Every row gives one point. Each copy is the shape, with its points in the same order, stretched, turned, moved and blurred by noise. Say if it was mirrored as well.

Shape (9 x 3):
[[-51 -64   3]
 [  9 -14  -9]
 [ -7 -24 -40]
 [ 44 -66 -12]
 [ 42  72  12]
 [-21   9   5]
 [ 15 -65 -27]
 [  2 -48  -6]
 [ 21  60  -3]]
Copy 1 (9 x 3):
[[-12 -59 -57]
 [  3 -19   7]
 [ 28 -16 -20]
 [ 52 -61  21]
 [-32  27  68]
 [-30  -9  -8]
 [ 46 -52  -6]
 [ 18 -47  -4]
 [-29  28  34]]
Copy 1 is: only turned
Copy 2 (9 x 3):
[[-36  71 -43]
 [ 17   2 -17]
 [ 20  36 -12]
 [ 31  19 -89]
 [ 38 -90  58]
 [ -4   2  18]
 [ 22  43 -70]
 [  8  28 -50]
 [ 31 -61  56]]
Copy 2 is: only turned
Copy 3 (9 x 3):
[[ 18  88  27]
 [  6   9 -11]
 [  9  49 -33]
 [ 70  17   6]
 [-40 -83 -35]
 [-22  17  -6]
 [ 55  51  -7]
 [ 32  33  11]
 [-43 -47 -40]]
Copy 3 is: mirrored

Shape (11 x 6):
[[  5  12 -24   5  -5   6]
 [ 32  25 -14  18 -19  -3]
 [-41  22  55   9  -9 -18]
 [-26  37  18 -31 -11 -31]
 [  7 -38  -7  -4 -43  35]
 [ 28 -27 -36   6 -10  37]
 [  5 -11 -24  22 -52  26]
 [ 36 -35 -16 -22 -44  50]
 [ 25 -36   4   8  32 -11]
 [-16  37   1 -14  19  13]
 [  4  24  53   1  29  -9]]
Copy 1 (11 x 6):
[[ 10  -7 -20  20 -19  15]
 [ 10  -6 -17  -4 -50   5]
 [-27 -18  39 -18  30 -28]
 [-53 -29 -10  -4  -1   4]
 [ 77 -31  19  -4  26  37]
 [ 75   3 -14  15  -5  44]
 [ 61 -36  11   8 -10  11]
 [ 88 -27   5 -14   3  81]
 [ 43  28 -22 -15  23   5]
 [-29  12  -6  34 -11  30]
 [-24  24  16 -21  13  -6]]
Copy 1 is: only turned
Copy 2 (11 x 6):
[[ 18   5  20   1  14  10]
 [ 27   9  42  19 -10   3]
 [-32 -57  -9  28  16 -26]
 [-37 -28  -1   0 -12   0]
 [ 43  19 -15   9   9 -34]
 [ 62  26   9 -11  12   1]
 [ 34  42   8  26  23 -27]
 [ 65  31  -4 -19 -20 -34]
 [ 54 -47  -3   2  -1  41]
 [-13 -27  16 -33  16  -4]
 [ -2 -84  17  -2 -11  -7]]
Copy 2 is: mirrored
Copy 3 (11 x 6):
[[ 34   2   2 -21   9  11]
 [ 19  19   5 -29 -28  -4]
 [-42 -37  -7  16 -19 -24]
 [-24   7 -27  18  -3 -37]
 [ 73 -19  28  -9  12 -30]
 [ 77  -3  24 -14  13  18]
 [ 72  -8  16 -50  -9 -28]
 [ 95   6  18  17   4 -27]
 [ -2 -14  62  26  38  35]
 [  1 -13 -43  17  -8  23]
 [-48 -16   7  55 -17  22]]
Copy 3 is: mirrored

Shape (12 x 8):
[[ -4  -6   3 -34   7   3  36 -23]
 [-19 -24  28  -5 -36 -13  22   2]
 [  8  13 -31 -31 -34  63  18 -60]
 [-30 -25  15 -13 -18  16 -30   1]
 [ -1 -40  -3  -1  39  44  17  19]
 [-31   7   6   8  41  40  64   9]
 [ 29  43  -9 -23  16 -15 -29   2]
 [-15 -19 -52   6 -39 -22 -18  26]
 [ 18  13  19 -33  17 -18  17 -52]
 [ 19  -9  -8  13  29   5 -50   8]
 [-23 -17 -18 -17  31  42  15 -16]
 [-13  39  46  21   0  -5  -9 -42]]
Copy 1 (12 x 8):
[[ 23 -37  21   6  28  10   1  -3]
 [ 49  -6  10 -39   5   7  12  27]
 [ -8 -83   4 -30  18  38  19 -32]
 [ 42   1 -19 -25 -15  14 -14 -19]
 [ 10  22 -37  14  43  36  -8 -14]
 [ 10   8  24  10  53  56  14 -35]
 [ -4 -25  20  58 -37 -18 -12  13]
 [-39   4  -6 -41 -28 -21 -29  42]
 [ 34 -50  22  21  13 -24   6 -11]
 [ -4  19 -38  29 -22 -18 -20 -12]
 [  4 -10  -4   4  30  32 -20 -46]
 [ 52 -19  30  -1 -17  -9  35 -51]]
Copy 1 is: mirrored
Copy 2 (12 x 8):
[[ 15  -7 -29   9  17  -2  38 -38]
 [-30  -9  17 -14  16  21  41  -8]
 [ -1  33 -51  95 -30  -3  43 -13]
 [-18  13  12   4 -27  -2   5 -20]
 [ 31   3  19  45   8  23 -17 -71]
 [  3   2 -34  27  33  66   0 -61]
 [ 57  -8 -46   5 -30 -21 -25  12]
 [-33 -41   2  34 -23 -10 -20 -13]
 [ 37   3 -43 -18  26 -23  35 -17]
 [ 40   7   4  17 -11 -25 -53 -22]
 [ 13  11 -24  41  -3   5  -1 -71]
 [-10  31 -44 -33  18  16   3  25]]
Copy 2 is: only turned
Copy 3 (12 x 8):
[[ 32 -16  -4  15   7 -13  21  19]
 [-24  -8  28  14 -13  10 -11  37]
 [ 42 -17 -17  44 -54   6  61 -52]
 [-48 -27  -7  -5   0   9  12  13]
 [-11   5 -16  33  65 -27 -20   1]
 [ 22  51  21   8  41 -59   4 -14]
 [ 40 -14 -43 -48  27  62  21 -12]
 [-18  27 -48   0 -40  24 -45  21]
 [ 60 -55   4 -18   8  10  21   7]
 [ -3 -28 -39 -34  46  35 -33 -13]
 [ 11  -8 -25  16  22 -45  16 -13]
 [ 11 -30  47 -65  -5  19  13 -28]]
Copy 3 is: only turned

Shape (12 x 9):
[[-13 -14  -3  21  38 -35  36 -12  14]
 [ -8 -28 -11 -43  18  29 -38  36  16]
 [ 61  13 -34 -14  13  15   1 -16  50]
 [-23  -2 -33   2  -7 -60 -24 -11 -15]
 [ 34  12 -38  66  33   1  45 -35 -22]
 [ 38  40   5  41  18  -9  30 -29 -27]
 [ -3 -35  40  54   2 -35  17 -24  -2]
 [ 15 -36  26  64  52 -56  41 -15 -23]
 [-28  -8  37  21  36 -32  44 -25  -5]
 [ -7  -6 -55 -32 -49  11  -6  42  25]
 [ 18  29 -20  21  35  41 -24  25  70]
 [-36 -36 -24 -20  -7  17 -28 -15  25]]
Copy 1 (12 x 9):
[[-46 -22 -15  13   4 -21  31  -7  -8]
 [ -7  -9 -32 -38  -3  15 -31  59 -10]
 [ 30 -43  14 -31  30 -56 -45   9   4]
 [  3   4  -6 -26 -33   7  24 -15 -32]
 [ 28 -25  22   7  54 -19  45 -38  50]
 [ 17  -3  60  26  22 -15  12 -20  37]
 [ -3   5 -10  71 -13 -13  10 -17   2]
 [-35   3 -14  56  20   5  20 -59  21]
 [-63 -16  -2  54 -24  -9  37   8  10]
 [ 22 -35  12 -58   1   5  -5  70 -65]
 [ -3  11   2 -40  49 -73 -22  66  -8]
 [ 14 -32 -50 -19 -33  -5  14  48  -2]]
Copy 1 is: only turned
Copy 2 (12 x 9):
[[ 45   4 -16  24  51  20   9  -2  29]
 [ 20  -5 -21 -64  16  -7  -4  10 -36]
 [ 28  20  45 -17  52  18  37 -64 -77]
 [ 10  22 -44  45   8   7  59  28  13]
 [ 54  68  75  17  65  63  36 -18   8]
 [  5  38  83  22  18  37  31 -30  25]
 [-17  19 -15  50  47  31 -41  26  27]
 [ -1  16  -8  33  95  28   3  28  59]
 [ 27  -3  -6  22  28   6 -17 -10  64]
 [ 52   5   4   5 -18   7  16  31 -62]
 [ 20  -1   5 -54  27  92   3 -71 -66]
 [ 37  36 -38 -14  18  -4 -23   2 -36]]
Copy 2 is: mirrored
Copy 3 (12 x 9):
[[-27   7 -20  22  -4  22  43 -26 -33]
 [-15 -43  27 -33 -47 -55  -8  -2  11]
 [-37  36  36 -21  29 -26 -29 -35 -21]
 [-54 -25 -69  18  29   0   9 -18  -4]
 [-27  25  34  27  50  60  31 -24  15]
 [  2  23   6  17  40  61  -6  -5  -4]
 [-11  20 -16  61 -37  43  16 -23  -2]
 [ -2  19  -3  81 -11  44  56   5 -12]
 [  8   2 -28  26 -27  48  41 -30 -37]
 [-61   6 -33 -58  -5 -42 -10 -28  33]
 [-56   0  71 -27 -19 -10 -36  -5 -28]
 [-46 -33  -1 -17 -35 -18  -1 -60  10]]
Copy 3 is: only turned

Shape (18 x 12):
[[-12  39 -26  29  -6  28 -48  34  43 -40   8 -24]
 [ -9  -8  28  33  32 -19 -28  23 -14   3  58  30]
 [  1  55 -22  28 -38 -18 -22 -32  -2  -9  -6  13]
 [ -5 -23 -28  46  32   2 -44 -43 -39 -10   8 -30]
 [-25 -13  -4 -41   0  18 -49 -17 -38  -7 -31  52]
 [-44  10  -5  22  13   2  -4 -38  16   0  37  -2]
 [  1 -31  47 -20  -7  -4   1 -26 -31 -44  32 -25]
 [ -3  48 -22  50  30  37  -2  13  23  -1  -4 -28]
 [ 43   9 -33  42 -14  19  11  35  14 -70  -2  13]
 [ -3 -31  38  30 -37   3 -29  20  22  22  53  -4]
 [ -3  37 -11 -39  51 -27 -47  23  41  17  30 -24]
 [-16  55  41  -6  23  13  10 -47  23 -37 -26   3]
 [-35  45  30  26  18  24  11  21  15  17   3  -2]
 [ 38   0  21 -22  29  45   9 -36   7 -45  16  38]
 [ 31 -28  26  -6  18  28 -30  -2 -39 -56  56  -2]
 [-44  25   8   0   2 -35  -5 -49  35  15 -28  23]
 [ 44 -26   6 -37  31  36  15 -14   4 -40  -8  17]
 [-37  23 -38 -25 -26 -13  -8 -18 -22  11 -28  55]]
Copy 1 (18 x 12):
[[-42  27  43   9  69 -13 -27   8 -49   3  35  70]
 [ 18  21  -1  29  29 -18   3  54 -66 -15 -45   8]
 [ 12   7  19  60  56   3  29 -37 -24  57 -18  40]
 [ 14  16   7  27 -28  49  49  31 -33 -43 -19  41]
 [ 18  -3 -52  37 -60   4  31  14 -19  56  26 -77]
 [  4  42  11  15  32 -28  30  36  15  21 -19  52]
 [ 39  13   5 -34 -58 -52  38  54 -28 -15 -33   5]
 [-60  18  32  18  79 -24 -13 -12   0 -36   6  54]
 [ 42 -19  71  22  44  -1  -1   4 -13 -35  24  28]
 [-12   6  34 -33  28  12  -4  70 -58   2 -36  22]
 [-23  71 -27 -14  40  10 -45   6 -47  30  19  57]
 [-22  42   2  25   4 -89   9 -27  22  38 -16 -14]
 [-74   9  -4  15  73 -68 -17   4   3  -3 -24   4]
 [ 62  54  18 -20 -29 -63  42  34   2  -4  16 -43]
 [ 57  33  18 -29 -46 -54  50  67 -75 -54  -8  -7]
 [ -6  26 -16  57  22   9  -6 -22  38  84 -23  11]
 [ 56  27  10 -35 -48 -21  14  33  14 -20  33 -43]
 [ 25 -16 -44  70  11   7  30 -23  28  91  13 -29]]
Copy 1 is: only turned
Copy 2 (18 x 12):
[[  1  44  -1  -3  -5  20 -66  28 -43  -3 -12   8]
 [ 61   3 -18 -54  22  48 -15  34 -31 -23  11 -95]
 [ 17 -12  51 -23 -42   8 -38  26  10  -7 -53  19]
 [ 79  62 -31 -56 -16  12  57  70 -32   1 -11  -8]
 [ 38 -48  12 -10   5 -37  65  -6 -51  47   0  40]
 [ 50  17 -12 -11 -11  17 -36  55  19 -12  18 -10]
 [ 40  22 -35 -78  16  19  41  24   7  15  36  32]
 [ 31  67  14   2 -12  43 -46  38 -22 -13  27   0]
 [ 25  22   2 -10  -9  56 -56 -36 -46  41 -11   1]
 [-12  31 -15 -28  16  35 -11  48  -4   8 -12 -70]
 [  1  28 -21   3  33  42  -8  38 -24 -72 -21  -9]
 [ 58  31  45 -16  28  12 -49  19  35  -3  59  81]
 [ 30  28  26  -6   4  19 -51  22   4 -24  59 -12]
 [ 52  14   7 -18  40  61   7  11  -2  42  39  58]
 [ 49  25 -40 -86  26  57  55  37 -40  27  22  15]
 [ 43  -4  33  25   3 -22 -48  12  37 -10  -1  13]
 [ 43  29 -15  -3  42  47  38 -21 -23  50  35  60]
 [ 23 -80  31  21 -42 -33   4 -30 -20  17 -28  23]]
Copy 2 is: only turned

Shape (17 x 12):
[[ 28  31  23  38  -1 -44  26  14  23 -23  17  13]
 [  8  13  14 -14  44  21  18  -2  14  -5   3 -39]
 [ 31 -39 -25  33  22  -9  42 -27  -4  11  21 -34]
 [-25 -26 -25  29  39 -38 -29 -19  10   2  53 -27]
 [ -3   1  -9 -28 -12  35   4  45 -22   9  40 -36]
 [-27 -19  25 -33 -26 -17  15  36 -14 -40 -10 -16]
 [-27 -29  37  33 -19 -33  -5  38 -41  43  37  19]
 [-42  24   7 -28 -26  29 -36  28   6 -19  12 -41]
 [  2  30  21 -13 -20 -27 -22 -28  11  40  27  10]
 [-24   3 -34 -24  30   3 -36  48  36  26 -26  25]
 [-34  31 -27 -16  -2  37 -30  44 -35  24 -10 -15]
 [  7 -43 -18   3   4 -42 -44  44 -29  15 -24   6]
 [ 29 -46 -29  10  14  26  36   4 -16 -29  -7  30]
 [  4  16  52  23 -16  10 -12 -25  32 -32  45 -33]
 [ -2   5  14   2   2 -19 -34  39  39 -10  23  15]
 [  5  -9   6  41  -3 -38  34  14  28  26   0 -30]
 [ 15  -1  10   1  19  27  40  14  15  35  -2   0]]
Copy 1 (17 x 12):
[[-15  -7 -41  23  25  24 -39  18 -13 -16  -6 -31]
 [ 32  17 -11  17   8   4  18 -13 -22  34 -22  -8]
 [ 20  -2 -31 -18  33   9 -12  31  21  55  40 -22]
 [ -8   5  -8  13  13  19  -2  79  10  83   2   9]
 [ 40  -4  22  45 -51  18   5  -9   3  10  -1  -9]
 [ 15  -7 -44  63 -39 -45  15  17  -7 -18 -20  -5]
 [-15  31 -16  13 -83  29 -32  32  25  16  10 -15]
 [ 16 -28   0  67 -44   9  -1  -7   1  -1 -63  15]
 [  3  27  -8  35   3  48 -16  18  40   1 -21  32]
 [-27   1   6  -5 -36  20  64  -9 -22 -35 -25  22]
 [ 21   1  30   7 -69  27   2 -20 -13   2 -26  35]
 [-44  -8  -3  24 -38  -9   6   5  22  24  36  16]
 [ -3  -7  23 -38  -7 -64   5  11 -26 -17  31 -55]
 [  5  -8  -9  50  20   5 -36  15   7  30 -69 -32]
 [-35 -11  -2  46 -15  19  16  12  -7 -22 -30 -14]
 [  4  -9 -76   2  14  55 -12  24  24  13   0   0]
 [ 26   6 -12 -19 -13  31  13 -35  -9 -21  -4 -23]]
Copy 1 is: only turned
Copy 2 (17 x 12):
[[ 33  24   3  -6  20 -45  -3  31  16 -24  15  24]
 [ -6  -9  34  -1 -18  12 -16  68 -10  23   1  12]
 [ -6   1  51 -74  20   2  17  29   5  28  13  -2]
 [ 39 -25  -4  12  25  20  24  14 -18  65  33  -3]
 [  7 -40  42  16 -21 -38 -21  16 -16  15 -12 -38]
 [ 29 -19  27  54 -16  -1 -27  12  32 -39  15 -53]
 [ 66  -8   0  -6  20 -15 -60 -40   3  30   0 -41]
 [ 17 -56  -9  64 -34 -11 -18  30 -18  -9  -4 -41]
 [ 15  14 -22   0 -40   8   2  -1 -30  24 -23 -10]
 [-50  17 -35  66 -25 -12 -27 -17   8  63  19   9]
 [-22 -50  -3  53 -12 -20 -40 -27 -22  17 -20  -9]
 [ 11 -17 -10  37   5 -12 -14 -49  77  46   8  -9]
 [-56  28  47 -19  51 -22  -1  18  27  -3   6 -35]
 [ 55 -16  -5 -19  -4 -10  -2  90 -22 -24 -16 -18]
 [ 17   9 -27  55  -8 -40 -19  19  19  29  11  -7]
 [ 16   4   7 -41 -17 -11 -19  11  19  20  39   8]
 [-36  21  27 -33 -17  -8 -35  36 -18  29   0  -6]]
Copy 2 is: only turned
Copy 3 (17 x 12):
[[ 31 -42   0  14  12  41  14  82   7   7  61  47]
 [-21 -55  -8 -21   5   3   3 -14  52 -12 -27  28]
 [-18   6  35  -3  27  -7  47 -31  29 -27  40  33]
 [  2  27  82   9 -36  18 -26  -3  20 -15   6  32]
 [-17  15 -26  10 -15  72  17 -19  55 -30 -30   5]
 [ 25  -9 -54   8 -58  46  26  11  -9  29 -14  40]
 [ 50  63 -10  32 -50  15 -41  -3   2  -6  95  12]
 [-37  -6 -17  -5 -50  46 -19  28  21  23 -56  17]
 [ 19  11  23 -24 -41  -8   7  70  29   3  14 -40]
 [ 19  32   6 -26  22  29 -54   7  -6   4 -72 -22]
 [-35  36 -38  13 -11  10 -40   6   1 -24 -60  -4]
 [ 41  84   6  63  -9 -11 -21   5   6  25 -19  17]
 [  3 -10   9  38  37  36  39 -46 -32  -7  13 -12]
 [-22 -65  36   3 -36  29   4  43  45  41  45  34]
 [ 37  -2  24   9  -8  64 -35  47  21  31  -2  11]
 [  4  14   1 -38  20  -3   5  26  22   9  52  66]
 [ -5 -23 -23 -37  33  10   5 -27  27 -18  20  -4]]
Copy 3 is: only turned

Shape (15 x 12):
[[-26  14 -21 -53   7  14 -32   1  -3 -30  17   8]
 [-18   9  -7 -45   9  -6 -37 -21  27   1   6  30]
 [  1  27   3 -34  -6 -27  31 -21 -42 -24   9 -18]
 [ 29  20  17 -29  -9  33  55 -37 -65 -12 -25 -20]
 [-28  12 -20 -56  -8 -18 -25  11  18 -33 -30  55]
 [ 17  14  33 -17  -7   4  49  -4 -21 -16  21   7]
 [-29  47 -24 -46  47 -20 -33  -4  32  12  -8  29]
 [ 39 -18 -11  52   6 -17 -23  13  -3   2  16   1]
 [ 13 -20  -3  41 -48 -31 -25  14   8   4  -5 -31]
 [-26 -24   8  58   8 -16 -18  -7   7  -2   2  -7]
 [ 22  33  13  13  10  22  59   5 -48 -28  -3 -31]
 [-24 -12 -16 -63   6   4   2  18  23   6 -11  -2]
 [ -6 -36  -4  16  28 -27 -16  19 -26  18   4   0]
 [  9 -45 -41  55   0 -32  -5  -9  21  -5  12  -9]
 [ -4  38 -10  -7 -25  18  45  -9 -49   6  14  10]]
Copy 1 (15 x 12):
[[-48 -13  -6  -8   3  65  22 -13   8  26   1  18]
 [-41 -32  -5  -7  13  25   2  -5  10  22  -1  35]
 [-37 -17   5  20  -3  14  21 -55 -29   2  28   3]
 [-30 -30  33  47 -62 -13  13 -95 -26  20  14 -61]
 [-16 -33 -28 -39 -10  73 -22 -31  14  38  18  61]
 [ -7   8  22  43 -12 -10  -5 -62  -8  32  15  -4]
 [-37 -50 -69  11  18  60   3   7   8   6  11  48]
 [ 46 -26  51  10  -5  -9  17  14 -14  -1   5  36]
 [ 39  14  45 -46  -1 -17  26  22 -23 -32   9  18]
 [ 18 -16  11 -10 -17  -8  35  20 -50 -30 -34  55]
 [ -1  -3  11  61 -53   9  36 -63 -38   4  11 -21]
 [-11 -11 -15  -9  28  47  -7 -41  18   7  -9   5]
 [ 31 -35  29  11  11  28 -11  -2 -37 -15  -4  40]
 [ 38 -24  32 -33  28 -12  60  17 -24 -19 -13  56]
 [ -4   1  -8   5 -10  -6  22 -44 -44  44  41 -18]]
Copy 1 is: only turned
Copy 2 (15 x 12):
[[-25  33  40   2  12 -12 -12 -12  24 -28  50  -2]
 [-38  33  -4 -29   9   8   2 -25  -3  -5  44  14]
 [ 20  -3  40 -43  -3 -37   3 -49  24 -35  -6  12]
 [ 48 -46  64 -47  16 -29  -5 -14  12  -9   4  21]
 [-29  59  -3 -28  47 -25 -13 -17  20  19  47 -14]
 [ 19 -14  17 -47  26 -16   5 -12  32 -27 -25  26]
 [-30  59  -1 -40   0 -23  21 -16 -32 -24  46  16]
 [ 15 -34 -22  12 -19   6  10   9  11 -41  20 -52]
 [ 31 -16 -48  49 -24  10  -6 -12  29  11  19 -19]
 [  7  -3 -21  22 -23  19 -27   8 -10  -3 -31 -23]
 [ 56 -28  51 -13   8 -43   5  18  18 -32 -25   3]
 [-21  14 -16   8  29 -32 -17 -16  -1  -6  36  46]
 [ 18 -19 -16  -2 -10 -11 -28 -16 -18 -64  10 -23]
 [-22 -39 -33  23 -34  -5 -12  -3   7   1  -8 -45]
 [ 34  -5  31 -53 -11 -29 -16   8  41 -21  12  13]]
Copy 2 is: only turned

Shape (16 x 12):
[[-11 -37 -54  22   2   4  40  29 -12  28  46  14]
 [-52 -22  10  10  24  32 -17  19  21  47 -47 -39]
 [-53   2  -4  12  21  -3  -2 -36 -26  24 -11 -46]
 [-17 -32  41 -13   8  10 -12 -21 -25  42 -50  -2]
 [  2  18 -19  28 -28 -38   0   6  14  -3  20  61]
 [ 38   3  10  45 -33   3  39  12  -2 -23   2  13]
 [ 41 -31   5 -28 -22  35 -38 -50 -14  14  -7  22]
 [  1 -10   5  38   9 -24  23   4  18  11  31  -8]
 [ -7  11  -4 -17  46 -22   9  35  -1  14  19  11]
 [ 16   2 -10  10 -24 -11  29   2  19 -53 -21  33]
 [  5  -1  23 -36   3  32 -21 -31 -43  14 -11  23]
 [ 33  24 -10  -1 -46  -9   7  -5  37 -17  -1  15]
 [-20   3  -5  10  -2 -11 -16  26 -31  28 -16 -33]
 [-18  -9 -30  49  44  -4 -18  19  -5  14   1 -10]
 [ 48  55  -3  29 -34   1  43 -31  18  -7 -35  32]
 [-16 -10 -16 -11  44 -46  -9   6 -12  36 -40 -25]]
Copy 1 (16 x 12):
[[-31  73  30   9  40 -25 -48  22  -8  15  24 -39]
 [-73  13 -30   1 -33   2  17  78 -13  33 -19  49]
 [-48  30  18 -42  14 -19  21  33  -1  14  -5  50]
 [ 11  11   1  -8  -5  23  39  69  -6  30 -14  36]
 [ 29   6   1 -38  61 -29 -52   8  -9   0 -25 -64]
 [ 31  20 -26   8  71 -12 -66  15 -30   3   0  -5]
 [ 58  -9   0 -48   1  70  -6  17 -23  60  13  14]
 [-19  31   0  -3  52  -4 -48  13  22   7 -17   1]
 [-16  40   0   6 -17 -21  -7   3  36 -18  23 -16]
 [ 19 -30 -11  10  44 -22 -30  -1 -44   2  12 -16]
 [ 62  11  -3 -36 -19  18  20  22  -5  43  17  18]
 [ 26 -18 -31 -20  40  18 -30 -29 -41  19  -9 -26]
 [-36  47  11 -25  -5 -10  -7  34 -20 -31  -7  14]
 [-72  38  -2 -27   9 -28 -46  66  19 -16  10  19]
 [ 45  -8 -79 -22  88 -11 -15  13 -35  26   2 -20]
 [-68  30  17  -9  -3   5  32  44  15 -43  10  15]]
Copy 1 is: only turned
Copy 2 (16 x 12):
[[ 31  51 -58  34  16  17 -36 -30 -31  64 -68  33]
 [-47  59 -18  41 -57  46  41  44 -17  37 -60 -14]
 [-42  31 -19  19 -49  36   2 -20 -47  15  -9 -56]
 [-29  41  41   1 -64  46  20   9 -17  20 -15  11]
 [ 43 -39 -25 -10  28 -29   0   5  -5  60 -12  31]
 [ 17  25 -39 -37  19 -26 -18  18  -4   8  14  44]
 [ 14  20  48  -6   1  25 -36 -12  41  -4  -2  18]
 [  5  26 -45  24  33   9   8 -10 -15  50  12  18]
 [ 20   9  -3 -15  27  34  36  10 -28  58 -40 -15]
 [ 29  -9 -10 -31  23 -39 -16  58 -25  26 -10  27]
 [-18  -1  32 -50 -28  47 -19  -6 -11 -10 -17  -5]
 [ 51  -8  -3 -29  27 -17 -12  41  20  47  15  16]
 [ 17  41 -18   2 -43  27  33 -10 -10  19 -31 -30]
 [-31  39 -41  26   4   3  35  -9 -23  28 -67 -31]
 [ 14  -4 -12 -95   4 -52 -31  39  -5  54  22  29]
 [ -1  46  33  15 -40  12  62   2 -54  63 -55 -25]]
Copy 2 is: mirrored
